Every row gives one point. The points of each table are mixes of a few directions, plus a little noise. How many directions does each table use, and how many do they share? Where both have some left over, give the other angles between the two spaces (their principal angles), to ten degrees, smallest first.

First (7 x 3)
[[-15   7  -4]
 [ 23 -30 -40]
 [ 36 -28 -15]
 [ 10  30  86]
 [-62  29 -20]
 [ -5  -9 -28]
 [ 14   0  19]]
Second (5 x 3)
[[-34 -14  40]
 [ 20   9 -24]
 [-40 -17  47]
 [  3   1  -3]
 [ 51  22 -59]]
Directions: first 2, second 1, shared 0; angles 50

First (7 x 6)
[[  -5  -56  -26  -12   15 -121]
 [ -27    6   11   -1  -26   42]
 [  40   28   -3   11   21   36]
 [ -25  -23   -9   -2  -22    6]
 [   4   17   12   -1    4    7]
 [  18   51   35   -2   20   11]
 [  -5  -22  -22    5  -13   18]]
Second (9 x 6)
[[  2 -12  16   8  11   5]
 [ -2  10 -13  -7  -9  -4]
 [  2  -8  12   6   8   4]
 [ -9  52 -73 -38 -50 -24]
 [  4 -24  34  18  23  11]
 [ -9  51 -72 -37 -49 -23]
 [  1  -3   4   2   3   2]
 [ 11 -58  81  42  56  26]
 [  1  -8  11   6   7   4]]
Directions: first 3, second 1, shared 0; angles 80

First (11 x 11)
[[-19 -15  33  -3  25  40 -26  31 -21   8  15]
 [ 78  19   9  36  20  13   5 -13 -15 -11  38]
 [ -5   6 -25  78   8  10  70  29  49 -34 -54]
 [-18   3 -36  -8  33 -11 -34 -17 -16   6  10]
 [-27   8 -58  -6 -10 -46  10 -29  22  -3 -30]
 [109   2 108  38  16  82   0  38 -40  -5  71]
 [ 31  11  -5 -30 -49 -44  13 -38  10   4   2]
 [-41  -4 -32  12  28   2  -8   7   4  -2 -18]
 [-38 -13  13 -33 -27  -6  -1   9   8  10 -17]
 [-22  -7   8 -55 -52 -32  -1 -16   8  14 -12]
 [-48 -10 -16 -29   8  -8 -28  -2  -8  12  -6]]
Second (11 x 11)
[[ 10 -89   4 -89  76 -23  43   3  33 -57  60]
 [ -4  39  -2  39 -33  10 -19  -2 -14  25 -27]
 [ -1  13  -1  13 -11   4  -6  -1  -4   8  -9]
 [  0   1   0   0  -1   0   0   0   0   1  -1]
 [-10  94  -5  95 -81  25 -45  -3 -34  60 -64]
 [  1  -8   0  -8   7  -2   4   0   2  -5   5]
 [  4 -35   2 -35  30  -9  17   1  13 -22  23]
 [  5 -51   3 -52  44 -13  24   2  19 -33  34]
 [  1  -8   0  -8   8  -2   4   0   3  -5   6]
 [  4 -32   2 -32  27  -8  15   1  11 -21  21]
 [ -8  76  -4  77 -65  20 -37  -2 -29  49 -52]]
Directions: first 4, second 1, shared 0; angles 80

First (8 x 18)
[[ 20  -2  18  30   2 -43  -6  27 -16 -11  -7   5 -13 -46  26  15  -9 -18]
 [ 23  -4 -20  38 -25  21  -2   5  -4   6   8 -22 -49 -52  33  41   8 -42]
 [-20 -11  30 -56  34  44  49  19  45 -25   0  -7  36  17 -80 -17  32  30]
 [  4  -2  20  29  29 -24 -11  31  41 -18  28  48  63   6  18  12 -42  33]
 [-48  -8  -2 -53   4  32  10 -34 -25  29 -66   5  41  75 -30 -68  -9  37]
 [-13 -18 -45  33 -34  20 -30 -45 -26  32 -22   6   4  26  54   6 -35   2]
 [ 28  80   9   4   9 -13 -20  31  23  26  48  15 -29  11  17 -25  -3 -36]
 [  7 -34  -9 -25 -18 -37  10 -36 -39 -40   9 -52 -52 -37 -38  36  57  -5]]
Second (11 x 18)
[[  -7  -28  -38   17  -28   16  -16  -12  -32   10  -13   19  -11  -11
    27   36   -6   -5]
 [  -9   16   52   50   28  -70   33    7   48  -51    8  -75   20    8
    24  -25  -24   14]
 [  -9    3   -7  -17   15   31  -28   -2   11   48   -3   48   13   49
    13   -8   10   -5]
 [ -59  -29   55   63   43  -79   58   37   44  -63  -24 -100  -20   21
    53   32   47  -15]
 [ -48   19    2    7   10   -1   30   24   19  -10   -7  -31  -13   51
    16   -5   19   -6]
 [  63  -17  -41   -8  -50   52  -41  -78  -36   39    3    8   -5  -54
   -17   -8  -37   -1]
 [  58  -34  -19  -27  -30   21  -25  -27  -48    7    1   31  -14  -87
   -42   24    2   -4]
 [ -33   58  -30  -35   -3   22   -6   54  -11   12   19   84   24   55
   -14  -19  -27   21]
 [  23  -17   -2   12  -12  -12   -8  -13  -15  -11    1   -1    2  -40
    -1   12  -15    4]
 [ -16   38    1  -44    5   36   25    8   13   10    5  -20  -18   34
   -39  -34   28   -8]
 [  36  -10   29  -17   24  -16  -23    2    7    9   10   37   22  -26
   -21   -5    2    5]]
Directions: first 6, second 6, shared 3; angles 80, 90, 90

First (8 x 32)
[[-46 -20   9  37 -36 -14 -10  43 -40 -27  -7   8 -66  31  34 -36  -6  12
   20   8  25   9  52   1 -19  -8  -7  22  56 -21 -20  15]
 [-15 -19   3  12  12  -1  -1   4  -1 -23  -5  39 -61  22  20  30 -56   6
   11 -19  18  33  32   7 -21 -25 -22  -2  30  12 -41  -8]
 [ 55  38 -11 -44  18  13  10 -41  35  48  11 -48 121 -50 -50  -1  64 -17
  -29  13 -40 -43 -79  -9  38  33  29 -17 -79   5  60  -4]
 [-24 -15   5  19 -10  -6  -5  18 -16 -19  -5  17 -49  20  21  -3 -23   7
   12  -4  16  16  33   3 -15 -12 -11   8  33  -4 -23   3]
 [ -8   7   1   6 -26  -5  -4  15 -17   7   1 -29  20  -4  -1 -41  42   0
    0  19  -4 -23  -4  -5   9  17  15  11   1 -20  25  13]
 [  5  11  -1  -5 -12  -1  -1   1  -3  13   3 -26  35 -12 -10 -25  38  -3
   -5  14 -10 -22 -17  -5  12  16  15   4 -15 -11  26   7]
 [ 22  -2  -4 -18  39  10   8 -30  31   0   1  30  -3  -4  -9  56 -46  -4
   -6 -24  -3  23 -11   5  -5 -16 -15 -19 -16  28 -22 -19]
 [ 10   1  -2  -8  14   4   3 -12  12   2   1   8   4  -4  -5  19 -13  -2
   -4  -8  -3   6  -7   1   0  -4  -4  -7  -9  10  -5  -7]]
Second (11 x 32)
[[  4  29  -3  -9 -18 -30 -24   3 -26 -11 -25 -34  -7   4 -17 -12   5  -9
    5  -7   3 -10  -7  37  -2  -5   8 -17  21 -14  -1 -13]
 [  4   2  -6   3  50  11  17   7  26   8  16  43  11   1  19  35 -26  33
    0  -3 -38  -3   2 -37  -8 -21 -25  -3 -21  21  -4   0]
 [ -3 -19  -4  11  11  30  27   5  18   6   6  29 -18 -43  -3   2   9   8
   17 -11 -16 -24   1 -44  12 -15 -37  -5   1   2   9  25]
 [  4  38   1 -16 -53 -52 -46  -2 -51 -19 -43 -74  -9  16 -31 -36  18 -33
    1  -4  29  -4 -10  78   0  10  34 -19  37 -29  -1 -22]
 [  1 -10   0   4  30  15  15   0  23   8  22  32  14  10  19  23 -17  19
   -8   6 -15  11   5 -27  -7  -3  -6  10 -22  17  -4   1]
 [  7  45  -1 -18 -27 -55 -46  -1 -42 -16 -34 -58   6  35 -16 -16  -1 -17
   -6   0  15   6  -9  72 -11   6  35 -16  23 -17  -8 -32]
 [ -3   6   7  -7 -51 -23 -26  -8 -33 -10 -20 -53  -6  12 -19 -34  21 -34
   -5   5  40   9  -2  52   5  25  37   3  22 -22   1  -8]
 [-11 -38   6  11 -26  34  21  -6   8   6  12   6 -17 -31  -6 -21  26 -18
    6   2  24  -3   5 -23  17  15  -5  16   3  -8  11  27]
 [-14 -68  12  19   4  63  46 -11  41  20  48  47   2 -17  22   2  10  -2
   -9  17  20  21  16 -61  13  26  -2  42 -30  15   8  32]
 [  1 -25  -3  12  70  42  41   5  54  19  43  78  17  -2  36  49 -32  44
   -4   4 -42   6   9 -75  -7 -18 -34  14 -42  36  -3  12]
 [  9  41  -8 -11  11 -36 -23   8 -17  -9 -23 -17   4  14  -7   9 -14  10
    4  -9 -21 -10  -9  28 -11 -19  -2 -24  11  -2  -6 -21]]
Directions: first 2, second 3, shared 0; angles 50, 90

First (9 x 32)
[[ 43  45  58 -58 -40 -34  26  28  25 -28  37  -6 -45  44  -5  33 -51  75
   -9  17  66  13   3 -10 -12 -26 -29 -26 -54  29   6   3]
 [-16 -19 -20  -1 -12  24   6   2 -19  15 -18 -13  17 -38   9   3  28 -37
   -7  31 -44  -7 -13   8  12  24  45  13  34 -22   7   1]
 [ 27  22  26 -46 -43 -11  20  15  10   0  17  -4 -26   9  -9  22 -28  39
  -11  36  27  15   7 -11   9  12   4 -19 -11   1  16   1]
 [-39 -11  34  46  -6  29   4 -24   4  -9  37 -17 -43 -14  -5  -4  15 -15
  -59 -19  11  46  35  -3 -14  16  -3  15 -18   9  24 -19]
 [ -3   8 -20  -6  24   4  -9 -27  10  15  26  41 -16 -22 -55  -6  -4 -11
  -15 -37  27  28  40 -19  36  28 -52 -16  16 -14  36   4]
 [-28  -9  13  10   0  21  10   5 -12 -16   8 -20  -7 -29  14  13  30 -32
  -29   3 -16   0 -15  14  -7  -5  19  20  -3   3   5  -4]
 [ -3  -2  -8  -5  12  21  20  17 -16 -22 -10 -34  25 -12  24   9  18 -31
    2   1 -50 -29 -33  17 -25 -42  19  25 -14   5  -3  19]
 [-29 -12  -5   3  15 -24 -28  10 -11   0 -16  35   6 -29   9  10  38 -22
    8   2  31 -21 -36  19  32  19   6  -3  36  -4 -31 -23]
 [ 48 -23 -78  59  50 -31 -49 -27   7  46 -81  17  88  91  17 -80 -46  33
  121 -35 -52 -46  12 -14 -30 -26  -9  -9  14  -8 -61  18]]
Second (10 x 32)
[[-18   1  38  17 -12 -13  -9  -1   7 -11  17   3 -32   9   7   5   3  17
  -23  -2  45  18   5   3  -4   8  -5  -3 -14  16 -10 -24]
 [-32  10 108  -4 -48 -64 -16  53   5 -54  14   0 -59  20  67  50  23  53
  -27  39 118 -12 -68  39 -12 -13  29  -5 -32  52 -72 -61]
 [-13  -8  -7  37  12  21  -7 -37   9  15  20   6 -15   0 -29 -24  -7  -7
  -22 -32  -1  39  52 -18  -1  21 -24   1  -2  -6  28  -2]
 [ 21  -4 -59 -16  22  26  11  -7 -12  20 -23  -5  47 -14 -16 -14  -2 -32
   29  -4 -70 -21   3  -8   6  -8   2   7  21 -25  20  36]
 [ 17  -2 -45 -17  17  17  10   1 -11  12 -23  -6  40 -13  -6  -7   2 -26
   26   3 -56 -25 -10  -1   3 -11   8   6  18 -18   9  28]
 [-20 -22 -39  40  35  38  -5 -30  -9  13  -6  -5  22 -21 -14 -28  19 -49
   -5 -33 -53   6  22  -4  -4   3  -5  19  15 -16  19  12]
 [-23  -2  43  42 -10  -4 -14 -27  20  -1  39  11 -56  14 -16 -10 -10  25
  -43 -25  59  54  48 -13  -4  27 -26  -8 -20  14  11 -29]
 [ 16  -6 -54 -12  22  24  10  -6 -11  17 -22  -5  44 -16 -13 -13   1 -32
   26  -4 -66 -21   0  -5   4  -9   4   8  20 -23  17  32]
 [ 36   9 -44 -29   6  15  14 -10   1  24  -8   3  26   2 -30 -11 -26  -1
   24   1 -40  -2  23 -20  11   3 -10  -9  12 -22  30  32]
 [ 17  25  60 -60 -47 -59   5  64   1 -35  -9  -1 -16  20  49  51  -2  54
   15  60  67 -38 -74  27   1 -22  32 -15 -16  28 -54 -22]]
Directions: first 6, second 3, shared 3

First (8 x 32)
[[   1   21    4   -4   -7  -19   -6   -4    3  -11    4   -7   -2    5
   -12  -12   -3   -4    2    0   -6   11    1    8   -7   10  -16   18
     9  -10   -2    0]
 [   1   46   13  -11  -15  -43  -16  -13   20  -31   19  -15  -10    8
   -29  -24  -10   -5    5   -7  -11   25    7   20  -15   24  -36   38
    20  -18    2   -1]
 [  -5  -24   14   -5   15   13    1  -11   54  -10   45   11  -23  -25
    -1   29   -9   20    3  -29   21  -15   20    3   11   -3   14  -26
   -12   30   31  -14]
 [   4   44   -6   -1  -22  -33   -9    3  -38   -7  -30  -17   16   26
   -14  -38    3  -20    0   22  -25   26  -14    7  -17   14  -30   42
    20  -36  -27   12]
 [  -7   12   38  -20    8  -29  -17  -33  114  -52   98    1  -51  -33
   -36   22  -27   27   11  -56   23    3   42   28    1   23  -19    2
     3   31   55  -23]
 [   6   11  -29   14  -15    6    8   24  -97   33  -83   -8   43   35
    20  -32   21  -27   -8   49  -27    9  -36  -17   -8  -10    1   17
     7  -37  -51   22]
 [   6    9  -27   13  -14    7    8   23  -92   32  -78   -7   41   33
    19  -30   20  -26   -7   46  -25    8  -34  -16   -7  -10    1   15
     6  -34  -48   20]
 [  -8 -118   -5   13   49   98   31    9   35   45   26   42  -13  -48
    54   84    6   36   -5  -26   51  -67   14  -34   42  -48   87 -106
   -53   74   39  -16]]
Second (8 x 32)
[[  -2   29   20  -13   -5  -33  -14  -18   51  -35   45   -7  -23   -8
   -28   -5  -15    7    6  -23    2   14   19   21   -7   20  -26   21
    11    1   20   -9]
 [   3  -80  -45   30   18   88   35   42 -108   83  -95   23   50   10
    71   23   34  -10  -15   48    2  -41  -39  -51   23  -53   70  -62
   -33    7  -40   17]
 [   1  -43  -21   15   11   46   18   20  -48   41  -43   13   22    2
    35   15   16   -2   -7   21    3  -23  -18  -25   12  -27   37  -34
   -18    7  -17    7]
 [   6   87    3  -10  -37  -72  -23   -6  -30  -32  -22  -31   11   37
   -39  -63   -4  -28    3   22  -38   50  -11   24  -31   35  -64   79
    39  -56  -31   13]
 [  -7  -16   31  -15   19   -3   -7  -26  107  -35   90   11  -47  -40
   -19   38  -22   31    8  -54   31  -12   40   17   10    9    3  -23
   -10   43   57  -24]
 [   0   56   21  -16  -16  -56  -21  -21   43  -45   39  -17  -20    3
   -41  -24  -17   -2    8  -18   -9   30   16   29  -17   32  -46   45
    23  -15   12   -5]
 [  -3   -5   10   -4    6   -1   -2   -8   33  -11   28    3  -14  -13
    -6   12   -7   10    3  -17   10   -4   12    5    3    3    1   -7
    -3   13   18   -7]
 [   2  -28  -19   12    5   33   13   17  -48   34  -42    7   22    7
    27    6   14   -6   -6   22   -2  -14  -18  -21    8  -20   26  -21
   -11   -1  -19    8]]
Directions: first 2, second 2, shared 2

First (9 x 32)
[[-27 -24   6  40  25  29 -27 -34 -51 -20  -8  25 -28 -19  20 -20 -14  34
   -3 -22 -27   0 -11  11  21 -38 -46   1  47 -12  17  17]
 [ 22 -29  10  36  16  12 -30 -36 -27 -11   0  27 -40  14   4  24 -17 -16
    9  12 -29 -57  32  -8  -2 -43 -52 -33  33  -6  25   3]
 [ 36  11 -19  50  20 -24 -23  19  48   4  24  13  10   3 -12   3 -26 -19
   -2  48 -11 -38  41 -36 -19  -8 -10 -10  25 -25  45  -7]
 [ 44  38 -21 -37  12 -63  13  60 114  20  74 -45  -1   8  21  48 -11  -3
  -30  60  56  47 -14  25 -49 100  80  15  -9  33 -17  -9]
 [ 23   2  42  32  11  12  -3 -25 -21   1 -11  23   9 -29   3 -20 -27 -11
   26 -12  -9 -23  39 -41  27 -36 -26 -24  12 -15  19  10]
 [ 54  -6  70 -50  -9  -2  21 -37 -11  10  11 -11 -40   0  27  56 -12 -33
   24 -12  28 -10  24   8   5  19  11 -47 -24  47 -42   6]
 [-75 -17 -46  28  20  24 -23   4 -33 -24  -7   7  -8 -12  13 -41  12  66
  -31 -20 -22  43 -60  39   8 -11 -20  46  42 -17  11  12]
 [-78  -4 -45 -40 -49  26  24  18 -42  -2 -62 -11  44  26 -45 -43  64  10
   -5 -41 -13  20 -49  16   9 -14  10  41 -54 -13 -25 -16]
 [  2  29   3 -60 -44 -14  46  31  24  23 -21 -28  53  10 -31  -7  32 -29
   12 -11  28  18  -3 -14   0  31  53  10 -74   9 -35 -17]]
Second (8 x 32)
[[-10  25 -48 -11  -7 -28   9  53  59   9  15 -23  36  11 -17  -9  14   4
  -21  27  15  26 -19   3 -24  40  42  32 -18  -7   2 -14]
 [ 32 -47  38  46  24  29 -41 -71 -61 -20  -4  41 -71   8  20  37 -30 -18
   20   0 -38 -76  44  -6  10 -66 -79 -56  50   1  24  13]
 [ -6  24 -36  -8   1 -26   6  44  53   8  21 -20  27   3  -7  -8   6   9
  -20  23  17  31 -18   5 -20  40  39  28  -8  -3   1  -8]
 [ -5  41 -76  -3   6 -54   2  87 109  13  46 -34  43  13 -14  -4   9  14
  -41  57  27  45 -27  10 -47  73  67  51  -6  -9  13 -17]
 [-13   3  31 -23 -12  17  21 -15 -31   3 -21  -3  11 -20   6 -18   6   8
   13 -37  10  24 -10  -1  26  -3   6   1 -20   9 -24   7]
 [ 11 -14  63   6  20  24  -3 -49 -47  -8   2  14 -35 -37  40   3 -28  17
   16 -33   2   9   7   4  33 -17 -25 -25  26  17 -11  24]
 [ 27 -39  18  42  19  18 -37 -51 -41 -16   0  33 -57  16  10  34 -22 -19
   14  11 -35 -70  37  -6  -1 -54 -66 -45  42  -4  27   5]
 [-36   6   7 -49 -50  22  39   1 -40  10 -59  -9  48   7 -37 -32  45 -14
   20 -47   2  10 -13 -11  24 -13  15  12 -67  -3 -32 -10]]
Directions: first 5, second 3, shared 3

First (10 x 32)
[[   9   -3   25  -25   35   26   31    0   21  -24   -6   -4  -22   11
    14   28    6   -6   -1   19  -19  -11   17   -9   21  -28   -3  -27
   -21   13  -33   -3]
 [ -58    9   -9  -45  -10    2  -16    1  -30    0  -58   49   24   43
   -18   -2   52  -19   33  -43  -63 -121   19    9    0   43    7    7
    49  -39  -33  -40]
 [  13    0  -19   39  -28  -25  -23    0   -9   23   27  -14   11  -26
    -6  -25  -25   13  -12   -1   41   55  -22    5  -19    9    1   23
     1    3   42   17]
 [  30   -5   10   17   12    5   15    0   19   -5   27  -25  -16  -19
    12    7  -24    8  -16   25   27   57   -6   -6    4  -27   -4   -9
   -29   22    9   19]
 [ -10    1    5  -17    8    8    6    0    0   -7  -14    9   -1   12
     0    8   13   -6    7   -3  -19  -29    9   -1    6    1    0   -7
     4   -4  -16   -9]
 [ -18    4  -18    8  -26  -17  -24    0  -20   16   -7   13   19    1
   -13  -20    6    0    7  -21    1  -16   -8    8  -14   27    4   20
    24  -16   16   -6]
 [  -7    3  -26   29  -37  -29  -33    0  -22   26   10    2   22  -14
   -15  -31   -9    7   -1  -18   24   19  -19   10  -22   28    3   29
    21  -12   37    5]
 [  39   -9   34   -8   47   31   46   -1   41  -30   20  -29  -38   -8
    27   36  -18    2  -17   44    7   45   11  -16   25  -55   -7  -37
   -50   34  -24   17]
 [  -9    3  -18   16  -25  -19  -23    0  -16   17    2    5   16   -6
   -11  -20   -3    4    2  -15   11    4  -11    7  -15   21    3   20
    17  -11   22    0]
 [   9   -3   17  -14   24   17   21    0   16  -16   -2   -5  -15    5
    10   19    2   -3   -2   14  -10   -2   10   -6   13  -20   -3  -19
   -16   10  -20    0]]
Second (10 x 32)
[[   2    2    2   -2    2   -3   -2    4    3   -1    2    1   -1    1
    -2   -1    2   -2   -2   -2    1    0    1   -1    1   -1    2    1
    -4   -3   -4   -1]
 [ -15    4   -1   71   -4    0  -15  -25   -4   35  -11  -25   37  -46
    -2  -42  -41  -26   -5   17  -27   20    9  -10  -33    6   32   29
    59   19   16  -19]
 [ -18  -21  -16  -20  -18   31   27  -31  -32   -7  -16    4  -13   12
    20   34    0   35   26   16    9   -6  -19   16    4    9  -41  -20
    14   28   34   23]
 [ -16   -1   -4   54   -7    6   -7  -26   -9   27  -13  -19   28  -35
     3  -27  -34  -14    1   17  -20   15    4   -5  -26    7   18   20
    51   21   20  -11]
 [  12    6    6  -20    8  -11   -4   20   13  -11   10    8   -9   13
    -7    4   15   -3   -7  -12    7   -5    3   -1   11   -6    2   -4
   -27  -17  -18   -1]
 [   5    3    3   -4    3   -5   -3    8    6   -3    4    2   -2    3
    -3   -1    4   -3   -4   -5    1   -1    2   -2    3   -2    3    0
    -8   -7   -7   -2]
 [  10   -6   -1  -62    2    4   16   17   -1  -30    8   21  -32   40
     4   39   35   26    8  -12   24  -17  -10   11   28   -4  -32  -27
   -47  -12   -9   19]
 [ -19   -7   -8   40  -11   14    2  -31  -17   21  -16  -15   20  -26
     8  -13  -29   -2    9   19  -15   11   -3    0  -21    9    3   11
    47   26   27   -2]
 [  40   14   16  -93   23  -29   -1   67   35  -49   33   34  -45   61
   -16   34   64    7  -17  -41   34  -25    3    2   48  -19  -12  -27
  -104  -55  -56    8]
 [  -2    7    4   34    3   -7  -13   -3    6   16   -1  -11   18  -22
    -6  -25  -17  -19   -9    3  -13    9    8   -8  -14    0   23   17
    20    1   -2  -13]]
Directions: first 2, second 2, shared 0; angles 60, 90

First (8 x 32)
[[ 18  29  18 -18 -13 -28  11 -14   6  18  18  22  21  13  20  27  -7  13
    6  10  12  39 -44  12 -31  23  23 -27  12   2 -30   4]
 [ 30  45  29 -28 -21 -44  18 -23   9  30  30  34  33  20  32  42 -12  21
   12  14  19  61 -68  18 -47  35  37 -42  20   5 -51   6]
 [-26 -41 -26  26  19  39 -16  22  -9 -26 -27 -32 -31 -18 -29 -39  12 -19
  -11 -14 -16 -56  61 -17  45 -32 -33  38 -17  -2  45  -4]
 [-22 -34 -21  19  16  31 -12  16  -7 -22 -21 -24 -23 -15 -23 -31   8 -15
   -8 -11 -14 -45  49 -14  35 -26 -27  31 -13  -2  36  -4]
 [-33 -50 -32  33  24  48 -20  27 -13 -33 -33 -38 -37 -22 -36 -47  14 -24
  -15 -16 -20 -68  76 -22  55 -39 -42  48 -21  -5  56  -6]
 [ 39  58  36 -35 -27 -54  23 -28  13  39  38  43  41  25  42  55 -16  26
   17  19  23  77 -87  24 -64  45  46 -54  23   5 -64   9]
 [-28 -43 -28  28  20  42 -18  21  -9 -28 -29 -32 -31 -18 -32 -41  13 -20
  -13 -14 -19 -59  66 -17  46 -34 -35  41 -19  -5  47  -5]
 [ 25  37  24 -24 -17 -35  15 -20  10  26  23  29  28  15  26  36 -11  17
   10  11  15  50 -57  15 -39  29  31 -34  16   3 -41   5]]
Second (11 x 32)
[[ -10   47   -1   -9   39   17  -32  -14   -1   17   12   35   32    2
    15   34   -1  -47   21   -5   41   35  -35   -1   -9   31   28  -38
    46   20   -6   43]
 [ -33    9   31    6   -2   24   17   23   -5   51    7   33   16  -86
   -20   -6   -1  -11  -60    9   40  -19  -38   34  -13  -15   21  -52
    78   37    3   65]
 [  -3  -31   15   -2  -51    3   42   -1  -17   15  -13   -2    0  -68
   -16  -23  -21   20  -33   11   -7  -22    8    9  -15  -44   16    0
    19   32   -2   15]
 [ -14   50   -2    3   58   12  -37   19   12    5   25   25   15   26
     7   20   25  -30    8  -16   36   22  -41   15   10   51   -7  -33
    24  -18    5   22]
 [   7    0   21    3    9  -36  -13  -18   39   28    6    1  -10   54
    22   37    4   21   -7   37  -12    4   -4   -7  -10    4    2   -4
   -12  -21  -24  -20]
 [  24   59  -51  -29   -6   35   24   51  -74  -87   29    7   36  -35
   -21  -63   11  -24   58 -107   30   58  -56   34   11   72  -18   -8
   -11   -7   24    5]
 [  29    1   13   -9  -20  -47   12  -13   21    1   12   -8   -7   54
    21   19    0   41   10   17  -23   20  -11    0  -16   13   -3    8
   -37  -29  -29  -41]
 [   5  -58  -18    1  -64   21   49    9  -44  -36  -31  -35  -18  -72
   -34  -65  -22   20  -11  -19  -32  -39   52   -6    9  -58  -10   46
   -24   24   24  -14]
 [ -19   11  -42   13   68   38  -63   -4   -1  -33  -12   -9   -4   40
     0    6   16  -60   43  -24    8   -3   36  -32   38   19  -18   21
   -12   -9   34    4]
 [ -13  -77    6   30  -10  -11   -3   -5   32    7  -33  -46  -56   24
   -11  -11    3   33  -37   43  -54  -72   83  -29   26  -63  -31   54
   -46  -20   15  -44]
 [  27  -11   27   -8  -23  -57    2  -48   39   32    0   -2   -7   63
    36   52  -16   38    6   54  -28   17    5  -20  -31  -11   20    6
   -24  -10  -45  -35]]
Directions: first 1, second 5, shared 1

First (11 x 32)
[[ 14 -17  -8  23  14   1 -36   1  13   3  24  50  15   9  16  45  25 -42
   56   7 -30 -18 -14  31 -28  13 -41 -32   4  14  -2 -27]
 [ -8 -28 -11   5  37  77  -3  30 -10 -26   2 -23  17  -5  25  17  42  38
   50 -34  16   0 -18  39  61   4   6 -58 -45   2  40 -10]
 [ 52  39  11 -75 -26 -34   3  -2 -18  49 -78  15  35  23 -51 -43 -22  27
  -72  25   8 -47  22 -45  31  43  33   6 -42  -1 -35  41]
 [-58   1  15 -30 -66   3  70  51  -2 -20  20  15 -11 -58  -5 -47 -28  94
   12 -61 -16  42 -22 -19  31 -21  30  25  54 -39 -49  20]
 [-33 -10  -2  29  22  34  27  -6  -6 -37  18 -76 -36 -10  26  -6   4  10
   -9 -21  36  40   6  10  15 -43  17  19   6 -11  42  -1]
 [  7 -18 -11  15  15   5 -42   4  12  10  15  50  23   3   0  31  15 -19
   46  16 -28 -17 -19  17 -15  29 -27 -41 -13  23   1 -24]
 [ 29   0  -9  18  37  -5 -41 -31   2  13 -11  -8   5  30  -2  23  10 -50
  -12  38   8 -21  12   6 -20  14 -15 -12 -31  25  27 -11]
 [-13   6  -4   8 -13 -46 -29 -20  15  27   4  32  -1  -8 -38 -14 -41  -9
  -28  47 -20   6  -5 -40 -43  28   1  15   9  27 -15  -6]
 [-44 -12 -18  64  52   0 -33 -54  11  -9  19 -79 -44  -2 -13 -12 -35 -23
  -54  58  36  49   7 -31 -36  -8  19  25 -19  43  70 -19]
 [ 31   6  18 -55 -35  33  55  57 -20 -15 -16  27  28  -1  33   8  46  38
   51 -80  -9 -30  -2  43  62 -18  -5 -21  12 -54 -42  22]
 [ 24  33  19  -2 -35 -69  30 -30   2   6   3  -2 -31  18   8  -2 -17 -65
  -41   5  -3  -3  33 -11 -58 -43 -18  75  64 -29 -38  14]]
Second (11 x 32)
[[  34    2    1    3   20   12   -5   -8   -7   -5   -7  -13    4   27
    24   28   32  -38   11   -6   12  -24   13   29    3  -12  -18   -9
   -11   -7   13   -2]
 [  16    3    0  -10  -15  -25  -21    3    7   22   -4   53   19    2
   -14    9   -3  -14   12   15  -29  -22   -7   -4  -19   26  -16  -11
     3    7  -28   -5]
 [  36    1    2  -33  -16  -11  -25   20    3   29  -20   78   46    9
   -16   14   12    1   30    6  -35  -45  -14    6    6   47  -17  -40
   -18    8  -37   -1]
 [  -3    1   -2   54   42   10   20  -45   -5  -39   22 -102  -58   23
    47   20   17  -68  -25   -2   49   29   33   26  -27  -71   -9   49
    20  -14   57   -6]
 [  53   -4    0  -72  -10   41  -14   55  -16   27  -51   73   78   11
   -12    9   43   55   51  -29  -23  -68  -20   25   77   62    1  -86
   -64   -2  -30   13]
 [  26   -4    1  -59  -10   39   -2   50  -14   18  -40   48   59   -3
   -15   -6   25   68   35  -28  -14  -42  -20   10   72   51   13  -65
   -51   -4  -22   13]
 [ -57    5   -2   57  -31  -91  -14  -49   35   10   58   19  -54  -28
   -28  -16  -76  -47  -41   58  -30   55   -1  -56 -116  -16  -12   79
    83   22  -22  -19]
 [ -23    4    1   21  -19  -47  -11  -20   17   12   24   25  -18  -13
   -18   -7  -36  -21  -15   30  -22   21   -4  -28  -55    2   -8   31
    37   12  -19   -9]
 [ -16   -2    0   26   27   27   27  -15  -10  -34    8  -85  -36    4
    29   -3   10   -8  -21  -14   44   30   17   13   11  -47   14   26
     2  -12   45    3]
 [ -29   -6    1   -2    8   38   28   12  -11  -22   -3  -53  -13  -18
     4  -24   -4   51  -13  -23   29   29   -2   -6   42  -16   33    2
   -13   -9   24   10]
 [ -36   -2    1   16    1    8   21   -5   -2  -17   13  -45  -28  -18
     1  -22  -18   21  -22   -4   19   38    2  -15    3  -22   21   24
    11   -3   19    3]]
Directions: first 5, second 3, shared 3
